Each point is reached from the start by the listed moves, each made 0, 1 or 2 times, or once backwards (-1), plus a little noise. Is the number of moves made odd or even? Then give how often each move was made.
In the rows, 128 means zero.

Moves:
(1): [140 117 148 131 124 121]
(2): [121 170 137 135 121 142]
(3): [120 115 154 116 128 162]
Start: [ 86 115 143 150 134 125]
Points:
[ 83 208 138 176 119 118] -> odd (0, 2, -1)
[ 76 173 209 152 119 177] -> even (1, 2, 1)
[ 45 182 194 134 131 227] -> odd (-1, 2, 2)
[ 80  83 112 140 143 123] -> even (-1, -1, 0)

Moves:
(1): [170 136 137 162 107 129 131 140]
(2): [146 153 123 139 136 112 126 116]
(3): [108 153 137 138 112 136 128 129]
(4): [110 119 149 183 156 128 115 114]
(5): [140 110 145 107 146 138 116 112]
(6): [135 128 111 136  91 175 125 101]
(7): [125 134 118 129 154 158 138 156]
(8): [130 131 124 130 124 120  82 154]
Start: [115 128 135 126 125 111 106 125]
Points:
[140 168 160  61 115  28  55 137] -> odd (0, 1, 1, -1, 1, -1, -1, 1)
[149  71 169 193 111  78  40 133] -> even (1, -1, -1, 1, 0, 0, -1, 1)
[122 114 144 231  39 130  49 122] -> odd (1, -1, 0, 1, -1, 1, -1, 1)
[249 127 120 145  92 178  34  55] -> odd (1, 2, -1, 0, 2, 2, 0, 1)

Moves:
(1): [140 113 130 133 120 128 132 116 119 130 148 119]
(2): [139 151 134 132 110 122 131 146 126 121 132 130]
(3): [115 130 143 125 137 122 137 138 130 122 133 131]
(4): [108 124 146 155 133 128 149 133 102  99 126 115]
(5): [136 137 124 131 135 118 140 128 137 132 121 115]
(6): [129 124 123 123 133 162 144 129 131 130 131 138]
(7): [120 107 123 139  99 117 152 118 127 122 130 131]
(8): [127 108 116 114 105 130 126 143 127 130 116 103]
(9): [131 130 133 150 120 130 126 120 153 144 138 124]
(10): [128 123 131 121 119 124 127 129 118 144 118 125]
(11): [115 123 108 128 132 139 129 126 118 140 143 130]
Start: [121 152 137 143 127 154 115 131 126 123 109 112]
Points:
[ 50 163 120 219 195 144 141 101  81  86 118 101] -> odd (-1, -1, -1, 2, 1, -1, 0, -1, 0, -1, 2)
[ 93 142 157 190  98 143 143 100 145 175 143 131] -> even (0, 0, 1, 0, 0, 0, 1, -1, 2, 2, 1)
[ 66 165 196 220 126 157 178 156  29  59 211 119] -> even (2, 2, 2, 2, -1, 0, 0, -1, 0, 0, 2)
[ 99 137 180 195  59 109 164 174  31  79 149  42] -> odd (2, 2, 1, 2, 0, -1, 0, 1, 0, 1, 1)
[130 104  67 117  63 170  79 124 190 249  66  55] -> even (-1, -1, -1, -1, 1, 0, 0, 2, 2, 2, 1)
[ 54  80 125 192  24 130 134 150  58 121  68  40] -> odd (-1, 0, -1, 2, -1, -1, 1, 2, 1, 2, 1)
[ 99 199  97 142 128 222 179 160 105  95 142 185] -> odd (-1, 2, 0, 0, 0, 2, 1, -1, -1, -1, 2)

Moves:
(1): [145 148 116 118 130 128 129 126 130 125 125 125 126 139 127 122 123]
(2): [124 134 136 127 130 133 134 134 119 123 126 121 118 130 127 133 129]
(3): [133 131 139 124 114 125 128 135 119 128 139 136 125 145 115 141 126]
(4): [137 133 129 144 123 122 118 130 118 128 122 132 124 112 123 118 115]
(5): [132 137 139 128 149 131 119 124 135 137 141 139 108 125 134 126 124]
(6): [128 133 130 122 122 161 127 130 119 129 126 125 124 121 123 126 132]
(7): [138 127 118 132 126 126 133 144 142 121 132 130 119 119 126 121 118]
(8): [129 127 134 130 141 127 133 143 127 130 109 136 145 135 130 138 149]
(9): [126 132 133 133 124 120 126 123 145 132 127 132 129 123 115 126 151]
(10): [124 140 132 123 121 133 140 137 125 161 121 131 141 120 128 115 120]
(11): [118 138 126 135 127 131 117 135 125 131 142 120 134 131 129 128 123]
(12): [120 147 129 108 126 127 113 118 123 114 130 143 126 119 119 143 130]
(13): [141 144 144 136 131 141 130 118 129 119 137 122 142 125 125 138 121]
(14): [117 131 131 139 121 130 142 122 122 126 121 133 128 144 142 103 125]
Start: [133 129 136 142 135 105 138 117 138 131 130 134 134 142 137 139 134]
Points:
[118 206 163  60  78 162 141 114 104 146 151 134 158 114  81 197 117] -> even (0, 1, 1, -1, -1, 1, 0, -1, 0, 2, 0, 2, 1, -1)
[166 168 118 100  91 107 169 166 126  56  91 162  85 196  89 151 173] -> odd (2, 2, 2, 0, -1, 1, 2, 1, 1, -1, -1, 1, -1, 1)
[138 190 166 195 112 199 172 111 166 159 149  89 144 101 126  74 130] -> even (0, 1, -1, 0, 0, 2, 1, -1, 2, 1, 1, -1, 2, 1)
[183 120 154  98 141 109 148 122 113  90 112 141 195 216 113 243 179] -> even (1, -1, 2, -1, -1, 0, -1, 2, -1, -1, -1, 0, 1, -1)
[146 249 187  99  82 180 143 133  71 158 110 188 166 142  89 144 118] -> odd (1, 0, 2, 1, 0, 2, 0, 1, 0, 2, 0, 2, 1, 1)

Moves:
(1): [129 139 147 142 129 118 133 143 140 131 133 132 126 142 157 130 132 128
 145 127 125]
(2): [125 125 138 127 131 135 114 127 136 123 120 132 132 134 136 126 134 132
 125 141 119]
(3): [127 123 131 131 126 126 133 130 138 127 131 133 135 124 132 127 128 129
 124 123 124]
(4): [136 124 144 124 124 118 125 117 126 129 128 118 135 127 118 119 133 115
 131 133 129]
(5): [138 120 126 135 133 130 121 130 128 133 138 123 131 135 126 122 131 124
 133 130 130]
(6): [127 129 138 133 119 127 129 132 126 132 127 125 120 123 130 120 121 130
 131 120 127]
(7): [120 109 122 127 112 127 139 140 130 113 124 121 124 122 129 137 143 127
 146 121 143]
(8): [129 135 131 117 126 120 126 134 131 124 134 117 118 120 131 129 133 128
 125 129 121]
(9): [122 125 124 137 135 121 125 123 146 128 131 133 119 128 126 131 120 135
 127 125 135]
(10): [118 110 127 122 130 127 125 130 114 124 109 128 129 113 136 126 135 121
 132 120 127]
(11): [114 120 120 126 117 135 122 124 131 129 116 122 122 129 125 131 126 126
 135 133 114]
(12): [129 124 128 118 137 131 118 137 137 126 123 140 125 128 125 124 130 136
 127 127 117]
(13): [122 122 145 136 134 140 135 127 120 118 135 125 148 138 127 148 137 130
 131 127 125]
(14): [132 135 139  97 123 133 132 131 121 138 123 123 118 136 126 141 142 117
 121 134 128]
(15): [131 125 123 131 128 128 135 125 120 121 134 143 131 134 123 133 126 129
 119 136 123]
(16): [135 129 135 115 132 126 142 127 124 132 129 128 129 118 129 124 117 129
 127 134 127]
(17): [127 124 117 128 125 120 118 124 121 145 128 137 132 118 131 130 109 136
 124 116 132]
(18): [124 134 125 125 121 119 135 133 127 129 115 124 121 142 134 143 123 145
 126 123 125]
(19): [139 128 136 116 128 131 125 123 133 122 134 120 123 121 126 126 127 118
 132 120 123]
(20): [132 126 115 148 116 133 105 133 128 126 114 120 116 118 129 134 133 126
 133 147 123]
Start: [135 134 127 134 127 113 127 128 124 140 122 120 135 125 113 120 114 124
 135 136 126]
Points:
[142  62 157 161 134 131 124 149  83  81 127  84 188 125 134 149 168 106
 184  79 132] -> even (0, 0, 0, 0, 2, 0, 1, 0, -1, 2, -1, 0, 2, -1, 0, -1, 0, 1, 2, 0)
[156 126 145  90 143  71 115 191 146 167  88 125  67  84 174 101 120 112
 170 139 103] -> odd (2, -1, 0, 0, 1, 0, 0, 1, 1, 2, 0, 2, -1, 1, 0, 2, 0, 0, 0, 1)
[164  52 183 249 128 123 126 109  99  93 144  77 163  87  86 106 131  81
 197 179 169] -> even (0, 0, -1, 2, 2, 2, 1, -1, 2, 1, -1, -1, 2, -1, 1, 2, -1, -1, 0, 2)
[177  84 152 180 173  56  88 115 134 139 179 159 176  85 122  62 106  84
 132  97 108] -> even (1, -1, 2, 2, 2, 0, -1, 1, 1, 2, -1, 1, 0, -1, 2, -1, 1, -1, 1, 0)
[103  88 146  23 201 148  88 131 152 171  88 160 114 127 126 111 127 120
 105 178  62] -> odd (0, 2, 0, -1, 2, -1, -1, 1, 2, 2, 2, 2, 0, 2, 0, 2, 0, -1, -1, -1)

Moves:
(1): [142 119 120 130 125 120 120 129 120 135 151 122 112 125 126 115 131 147
 142 128 133 127 120 120 119 135]
(2): [130 127 137 112 133 127 128 135 132 119 119 129 133 128 122 136 119 128
 136 127 127 135 123 116 142 117]
(3): [117 108 126 123 135 127 137 110 136 130 132 120 147 120 120 124 134 131
 129 119 123 132 128 114 147 116]
(4): [122 147 123 111 125 123 138 125 116 119 131 129 128 137 128 131 125 146
 108 129 127 136 119 106 122 139]
(5): [143 125 119 143 131 129 127 124 122 123 130 132 125 123 130 130 127 133
 121 114 119 120 120 137 113 129]
(6): [144 138 140 149 125 145 110 132 118 128 154 125 129 109 126 133 115 122
 120 133 115 138 121 139 143 125]
(7): [131 130 106 127 117 142 143 122 133 113 112 131 122 137 119 122 145 133
 141 134 118 121 140 137 120 146]
(8): [125 113 139 125 132 118 138 151 123 139 123 119 132 124 128 118 138 127
 124 123 130 126 132 146 143 136]
(9): [127 124 132 135 122 135 123 134 141 128 133 134 145 127 132 133 118 136
 129 132 144 128 131 134 137 134]
(10): [129 140 115 125 119 115 145 132 135 126 141 133 113 136 129 140 133 127
 131 132 139 130 116 127 123 125]
(11): [127 130 130 139 131 126 117 132 120 127 133 125 147 126 122 116 125 113
 138 123 142 139 124 147 122 130]
(12): [127 126 137 136 135 126 127 123 120 128 137 130 127 125 123 137 135 123
 142 128 139 130 137 127 124 138]
(13): [141 135 123 115 121 138 120 138 140 125 137 126 138 126 144 125 129 118
 126 123 133 126 128 118 135 130]
(14): [119 137 128 139 135 129 140 138 136 139 124 142 123 149 138 135 139 138
 139 118 105 138 109 110 114 131]
(15): [121 133 124 108 118 136 143 132 128 126 121 135 122 124 121 136 123 121
 131 143 132 127 112 117 132 143]
(16): [115 132 137 106 111 125 151 120 154 126 119 116 119 128 128 125 138 129
 119 123 130 153 118 126 124 134]
(17): [133 137 152 144 134 125 145 123 132 123 124 135 133 123 119 110 125 122
 131 132 136 103 127 122 122 125]
(18): [119 135 124 127 119 126 154 121 113 144 129 129 117 143 129 129 129 142
 138 115 128 123 130 133 113 129]
(19): [129 119 128 140 116 127 118 126 121 138 123 117 140 101 116 146 146 128
 129 123 145 133 126 119 135 121]
(20): [132 126 121 100 150 126 147 137 144 121 108 127 133 122 129 140 132 133
 145 158 114 130 124 128 140 128]
(21): [135 135 134 121 130 138 118 131 136 143 130 118 130 151 113 130 112 125
 123 140 125 132 122 131 129 129]
(22): [146 122 131 130 128 133 126 112 127 130 120 123 122 140 156 111 131 115
 124 139 139 147 125 115 137 108]
(23): [124 122 125 135 121 123 135 134 128 126 127 120 127 126 117 134 120 125
 125 136 127 133 136 121 124 132]
(24): [134 112 146 115 113 123 120 139 129 128 136 135 136 122 125 128 128 115
 128 138 126 129 129 125 123 118]
Start: [121 120 143 130 146 112 129 112 113 123 119 143 124 113 151 144 130 147
 123 134 113 124 125  98 124 139]
Points:
[116  86 136  80  67  86 159 143  99  96 249 115 171  26  96 248 152 218
 134 125 160 176 154  46 222 160] -> odd (1, 2, 2, 2, -1, 2, 1, 1, 2, 2, -1, 2, 1, -1, -1, 0, -1, 1, 1, 0, -1, -1, 1, 1)
[136  71 134  27 126 117 208 230 160 128 140 141 116  79 159 184 109 197
 216 148  35 159  92  91 136 188] -> even (2, 2, 0, -1, 1, 1, 0, 1, 1, -1, 0, 0, 2, 1, 1, 1, -1, 2, -1, 2, -1, -1, 2, 1)
[209 101 218 215 213 137 144 178 144 120 116 198 105 110 177  89  91 174
 183 187  68 102  50 106 115 162] -> even (2, 1, -1, -1, 2, 1, 0, 1, 2, -1, 0, 0, -1, 2, 1, 0, 2, -1, -1, 1, 0, 1, 0, 0)

Moves:
(1): [126 121 128 135 124 129 129 122 130 134 146 134 140 124 134 140 132 103
 123 123 135 127 134 136 126 131 131]
(2): [117 121 122 133 132 128 130 129 135 131 117 119 126 123 122 132 118 131
 131 127 119 123 127 134 139 117 140]
(3): [126 122 124 139 134 120 127 131 115 121 122 134 114 123 128 135 122 137
 125 133 125 129 139 140 130 120 134]
(4): [129 134 115 132 132 141 122 132 127 133 136 123 101 123 136 121 134 114
 135 123 128 138 130 130 132 121 124]
(5): [123 128 122 132 131 134 116 129 123 122 131 123 126 125 131 113 124 140
 124 134 116 118 120 127 130 133 116]
(6): [122 146 131 130 124 120 114 139 129 136 109 130 117 117 102 139 131 130
 128 139 138 121 120 125 127 130 130]
(7): [125 121 109 121 132 132 123 141 139 129 126 135 122 130 120 115 134 133
 133 136 115 124 131 120 128 149 111]
(8): [131 107 151 127 138 152 139 112 133 125 131 121 129 139 141 116 134 139
 122 133 117 137 134 140 117 131 109]
(9): [110 130 128 146 109 137 126 128 136 130 148 136 136 121 143 125 130 133
 131 129 129 148 130 132 129 123 133]
(10): [135 125 148 128 141 118 134 132 120 147 116 133 129 115 133 127 123 106
 120 117 112 134 113 122 130 123 131]
(11): [120 158 115 125 137 105 126 117 132 121 139 137 122 145 138 119 151 131
 125 120 134 115 124 117 110 118 134]
(12): [126 124 132 130 130 140 122 126 128 136 130 130 133 115 116 128 133 110
 150 117 151 129 121 121 109 109 128]
(13): [124 135 123 128 146 126 133 132 135 130 142 129 125 145 136 128 129 141
 127 135 132 135 129 114 125 132 123]
(14): [119 130 141 125 123 120 117 129 128 140 123 109 135 126 146 127 140 122
 130 106 163 130 132 115 123 134 120]
(15): [144 123 152 145 135 138 128 115 122 128 132 135 129 129 135 139 125 127
 127 129 120 124 148 120 119 126 149]
(16): [122 132 128 145 146 136 142 129 119 123 144 128 123 117 119 122 146 127
 131 136 124 137 113 110 132 117 127]
(17): [131 134 129 124 144 126 133 127 137 115 126 145 110 126 120 141 113 123
 130 127 129 122 121 149 143 136 126]
(18): [114 126 134 131 119 124 131 123 108 129 116 126 135 122 135 134 126 120
 130 131 134 121 138 122 131 117 127]
(19): [134 122 136 123 129 123 115 136 123 130 120 138 116 137 125 122 137 134
 136 127 120 115 125 127 127 134 125]
(20): [129 127 146 137 134 143 127 138 117 134 124 109 133 132 126 139 129 132
 127 114 113 139 130 124 115 131 147]
(21): [128 133 117 130 121 125 126 117 125 149 130 124 126 115 128 118 125 132
 137 130 145 116 118 132 133 142 137]
(22): [139 129 148 128 134 128 102 116 119 129 113 103 133 136 128 123 128 132
 143 125 112 137 125 116 127 138 123]
(23): [112 129 138 124 120 126 119 118 136 130 141 115 127 119 130 132 129 117
 134 126 132 124 116 118 122 131 125]
(24): [128 141 129 133 138 118 134 149 118 116 148 126 126 124 111 114 112 125
 134 133 119 119 132 139 127 131 136]
Start: [126 133 139 115 129 113 105 141 116 108 128 108 118 130 140 130 120 129
 115 121 107 122 127 129 111 134 122]
Points:
[106 134 238  87 162 102 105  72  97 105 152 125 139 197 193  76 190 139
 168  93 102 139  77  91   7  75  90] -> even (-1, -1, 0, -1, -1, -1, -1, 2, 1, 1, 2, 2, 1, -1, -1, 0, 0, 1, 2, 0, 0, 1, 1, 0)
[ 67 148 196 140 108 192  54 124 116 155  88 118  47  31 139 178 108  45
 136  78 160 123  72 184  91  80 116] -> odd (0, 0, 0, 2, 2, 2, -1, 1, 1, 1, 0, 2, -1, 0, 0, -1, 2, 1, 0, 1, 0, -1, 1, -1)
[ 22 188 105 111 117 116  69  93 131  79 202  59 115  92 161  87 153  49
 190  61 193  61 114  88  60  84 101] -> even (0, 1, -1, 1, 1, -1, 1, 0, 0, -1, 2, 2, -1, 1, 0, 0, 1, 2, -1, 0, 0, 0, 2, 1)
